Each row is a point. Each copy is the shape, with its points in the same order, stretched, turned, moved and blurred by noise. Say if it was mirrored as well.
In the rows, 128 means zero.

Shape (5 x 2):
[[125  89]
 [102 155]
 [ 78 100]
 [110 168]
 [202 143]]
Copy 1 (5 x 2):
[[157  84]
 [153 160]
 [205 109]
 [142 170]
 [ 50 107]]
Copy 1 is: mirrored
Copy 2 (5 x 2):
[[ 96 177]
 [ 97 105]
 [ 46 143]
 [111  97]
 [204 168]]
Copy 2 is: mirrored
Copy 3 (5 x 2):
[[ 98  75]
 [115 159]
 [ 58 111]
 [133 178]
 [203 113]]
Copy 3 is: only turned

Shape (7 x 3):
[[176 144 113]
 [ 90 142 117]
 [152 141 158]
 [ 42 106 115]
 [112 137  57]
 [110  81 121]
 [123 178 122]]
Copy 1 (7 x 3):
[[128 177  93]
 [113 108 135]
 [156 171 134]
 [124  48 146]
 [ 80 110  84]
 [165  93 106]
 [ 98 154 144]]
Copy 1 is: only turned
Copy 2 (7 x 3):
[[172 144  98]
 [107  74 126]
 [168 144 145]
 [ 40  54 148]
 [ 94  79  71]
 [ 70 129 138]
 [161  83 116]]
Copy 2 is: mirrored
Copy 3 (7 x 3):
[[144  66 117]
 [133 178  95]
 [137 111 155]
 [ 87 243  83]
 [134 135  40]
 [ 58 153 111]
 [183 130 102]]
Copy 3 is: only turned
Copy 4 (7 x 3):
[[153 106  87]
 [ 66 154 136]
 [155 143 138]
 [  7 146 188]
 [ 43  93  82]
 [ 72  85 170]
 [112 172  98]]
Copy 4 is: only turned

Shape (12 x 6):
[[118  69 150 101 191 190]
 [168  50 173 103 165 116]
 [185  82 113 159 151 114]
 [104 134  84 139  96  89]
 [ 95 188 132 155  85  73]
 [171  70 153 126 181 189]
 [135  65 160 138 204 122]
 [137 168 126 129 169 144]
 [129 195 106 120 131 119]
 [110 163 146 145  82 154]
 [125 113 121  74 174 123]
 [109 160  96 175 122  98]]
Copy 1 (12 x 6):
[[130 128 112  46 230 162]
 [167  99 107  36 203  98]
 [216 102 140 129 196  93]
 [128 157 200 172 114  77]
 [104 187 132 190  56  76]
 [186  90  76  61 232 165]
 [153 142 107  57 239  87]
 [152 181 102 122 134 154]
 [147 193 142 152  78 137]
 [118 135  93 167  98 137]
 [137 165 163  46 155 129]
 [142 175 164 194 120  86]]
Copy 1 is: mirrored
Copy 2 (12 x 6):
[[ 86 133 137  49 201 173]
 [142 117 174  46 199 113]
 [177 164 186  84 196 161]
 [181 163 109 133 129 135]
 [154 159 123 185  82 113]
 [107 122 186  47 203 184]
 [108 180 168  64 205 131]
 [107 142 138 161 162 171]
 [131 127 105 195 138 163]
 [123 121 147 128  96 157]
 [135 110  95 115 201 141]
 [154 192 129 162 126 160]]
Copy 2 is: mirrored
Copy 3 (12 x 6):
[[113 144  82 148 120 234]
 [153 103 151  76 106 220]
 [182 128 148  59 173 179]
 [161 142 114  58 109  57]
 [108 132 144  86 103   7]
 [142 152 130 142 159 245]
 [112  97 102  80 139 218]
 [120 110 105 158 153 126]
 [140 114 114 146 131  64]
 [107 191 159 149 114  69]
 [153  88  80 121  95 160]
 [129 137 115  81 149  61]]
Copy 3 is: mirrored

Shape (11 x 8):
[[173 117  76 150 208 174 181 167]
 [152 138 182  95 127 178  78 107]
 [153 104 206 155 112  79  69 107]
 [236 138 101  99 192 125 210 153]
 [111 131  69 140 138 128 200 153]
 [114  87 136 139 215 111 183 179]
 [103 144 167 134  56 144 106 103]
 [ 98 141 118 155 125 152  49  70]
 [ 65 109  85 117  77  86  96 192]
 [112 145  99  90 176  75 187 161]
 [131 183 103 151 168 127 162 192]]
Copy 1 (11 x 8):
[[174 199 153 164 165 124 218  98]
 [103 107 123  89  80 169 183  95]
 [173  97 173  55  82 160 116  90]
 [181 239 136 138 113  53 193  74]
 [192 110 147 215 132  89 155 104]
 [192 137 194 141 162  93 210 186]
 [149  31 133 135  59 158 124  55]
 [ 99  58 136 113 136 185 111  70]
 [219  72 104 189  89 131  68 167]
 [165 131 165 188 110  51 134 161]
 [156 151 189 204 105 130 166 112]]
Copy 1 is: only turned
Copy 2 (11 x 8):
[[188  96 147 147 218 124 155 146]
 [135 135 110 109 118 164  48 143]
 [ 78  91 146 147  42 138  69 194]
 [205  86 129  85 164  55 170 142]
 [158 145 109 134 170 102 201 129]
 [108  64 144 107 187 153 197 151]
 [116 183  97 141  70 135  98 147]
 [129 143  83 203 105 145  48 135]
 [ 37 190 111 156 159  99 106 137]
 [115 102  88  97 175  93 189  87]
 [140 155 162 124 181  87 157  68]]
Copy 2 is: only turned
Copy 3 (11 x 8):
[[154 180 111  80 130 192 117 209]
 [165  81  96  68 123 156 111  60]
 [186  45 186 113 150 115 116  91]
 [199 163 148  74  85 167 190 220]
 [ 95 145 139 110 149 160 163 212]
 [163 149 176  66 201 132 151 198]
 [ 78  57 145  88 124 153 127  87]
 [ 95  79 113 147 154 189  93  54]
 [ 63  92 190 138 121  75  61 164]
 [124 180 163 111 138 101 163 190]
 [113 185 193  93 119 167 122 161]]
Copy 3 is: only turned
Copy 4 (11 x 8):
[[185  52  68 114 112 158 115  72]
 [ 59  96 172 143 142 177  86 124]
 [ 75 126 176 195 146  98  92 111]
 [118  49  41  91  73 114  82  71]
 [168 122  78  96 106 136 152  97]
 [175  59 138 130  80 113 160  90]
 [ 70 164 145 178 134 161 140 139]
 [114 159 154 144 209 168 113 117]
 [153 165 163 129 115 114 141 191]
 [138  92 119  77  96  93 160 112]
 [143  61  75 121 133 125 163 140]]
Copy 4 is: mirrored

Shape (14 x 11):
[[191  87  79 160  93 104  79 129 143 106 145]
 [ 73 132 181 133 131 174 116 110  95 162 138]
 [ 98 185  97 135 127 149 224 110  94 153  87]
 [ 92 120 121  53 151 178 153 106  97 161  94]
 [115 120 118 122 187 174 140 108  89 114 170]
 [142 154 140 134 152 176 164  68 112 150  96]
 [133 103  76 173 120 119 100 158 125  87  76]
 [103 150 158 106 153 200 161 162 114 154 153]
 [ 89 111 153 101 137 130 201 104  59 150 129]
 [103 164 202  66 164 161 152 109  69  97 127]
 [178 136  66 151 115  63 100 161 155 145 111]
 [ 97 135  79 119 111  93 100  98 153  88 144]
 [121 133 145  90  93 196 152 111  91 106 149]
 [166  71  93 171 115  88 116 149 220  93 117]]
Copy 1 (14 x 11):
[[152 142  27 119 123  79 105 114  85 112  75]
 [111  91 195 137 126 161 131 120 134 193 169]
 [ 93 123 196  79 131 113 171 185 199 116 113]
 [156 118 230 153 141 114 114 138 170 170 132]
 [ 94 123 175  90 180 116 105 107 138 148 157]
 [134 146 172 148 159 123 167 155 156 146 142]
 [ 75 103  95 143 118  64 128 139 102 101  63]
 [113 103 209  98 169 177  91 161 149 165 156]
 [130  92 222  93 115 106 165 132 132 126 167]
 [ 99 141 249 132 121 165 118 122 128 130 189]
 [138 151  52 109  93  70  85 181 110 123  82]
 [122 140  86 112 101  99  88  95 174 123 112]
 [138 129 181 103 147 164 127 103 147 129 112]
 [159 104  18 152 135  73  94 152 106  78 104]]
Copy 1 is: only turned
Copy 2 (14 x 11):
[[123  91 167  96 121 149 131  79 160 103 150]
 [ 73 162 116 171 157 163  91 187 123 140 110]
 [181 114 101 196 143 181 163 160  66 184  75]
 [109 156 101 139 188 169 128 171  45 105  84]
 [ 99 173  81 152 216 132 149 132 122 129 148]
 [147 168 130 170 183 190 121 140 105 158  53]
 [118  46 121 139 149 130  77 110 148 105 117]
 [116 179  98 148 183 157 148 220 113 111 136]
 [ 95 140  77 145 155 138 172 163  82 175  97]
 [ 88 195  97 194 194  90 142 154  99 111  76]
 [172  85 180 105 106 132 103  96 117 131 142]
 [127 114 106 168  98 129 120  56 117 112 142]
 [ 95 153 113 171 157 172 187 159 105  84 107]
 [154  89 104  78  91 135  94  88 198 106 144]]
Copy 2 is: only turned
Copy 3 (14 x 11):
[[179 137 115 171  90 130  98  72  44  50 134]
 [123 118 180 152 170 169 128 136 187 164 118]
 [ 95  81 131 112  89 126 201 165 130 218  98]
 [ 72 119 113 119  91 163  94 145 167 182 124]
 [107 133 115 191 103  86 123 121 178 149 160]
 [134 154 183 134  88 124 141 131 155 172 144]
 [134 128 107 150 116  91  81 108  53  98  69]
 [104 137 122 178 144 134 147 202 169 184 132]
 [ 92  43 139 111  95 141 136 152 170 186 166]
 [ 58 124 167 137 119 116 148 180 199 121 177]
 [160 133  80 107 123 128 126  97  11 104 129]
 [129 105  86 135 104 134 149  75 139  73  91]
 [ 95 110 154 193  82 156 154 158 164 109 124]
 [214 139  82 140  94  98  74 120  76  70 107]]
Copy 3 is: mirrored
Copy 4 (14 x 11):
[[106 103 132 152 156  48 162 168 185 122  81]
 [163  95  82 132  75 176 123 125 126 161 105]
 [158 150 134 189  61 119 109 100  29 147 122]
 [152 121  99  87  93 148 112 143  37 132 125]
 [153  55 100 142 100 132 155 134 112 124 155]
 [186 104 100 153 131 122 101 114  73 141 143]
 [112 100 170 178 106  89 115 182 142  86  94]
 [173 109 137 135  92 178 157 146  89 189 143]
 [166 117 124 109  51 159 128  71  84 130 125]
 [180 134 100 110  89 191 130 125 111 111 224]
 [ 40 125 162 189 154  58 143 140 131 155  89]
 [ 96 139  74 171 135 110 175 155 132  70 108]
 [213 147  96 109  88 125 168 157 116 129 147]
 [115 105 168 175 212  90 175 157 155 105  72]]
Copy 4 is: only turned
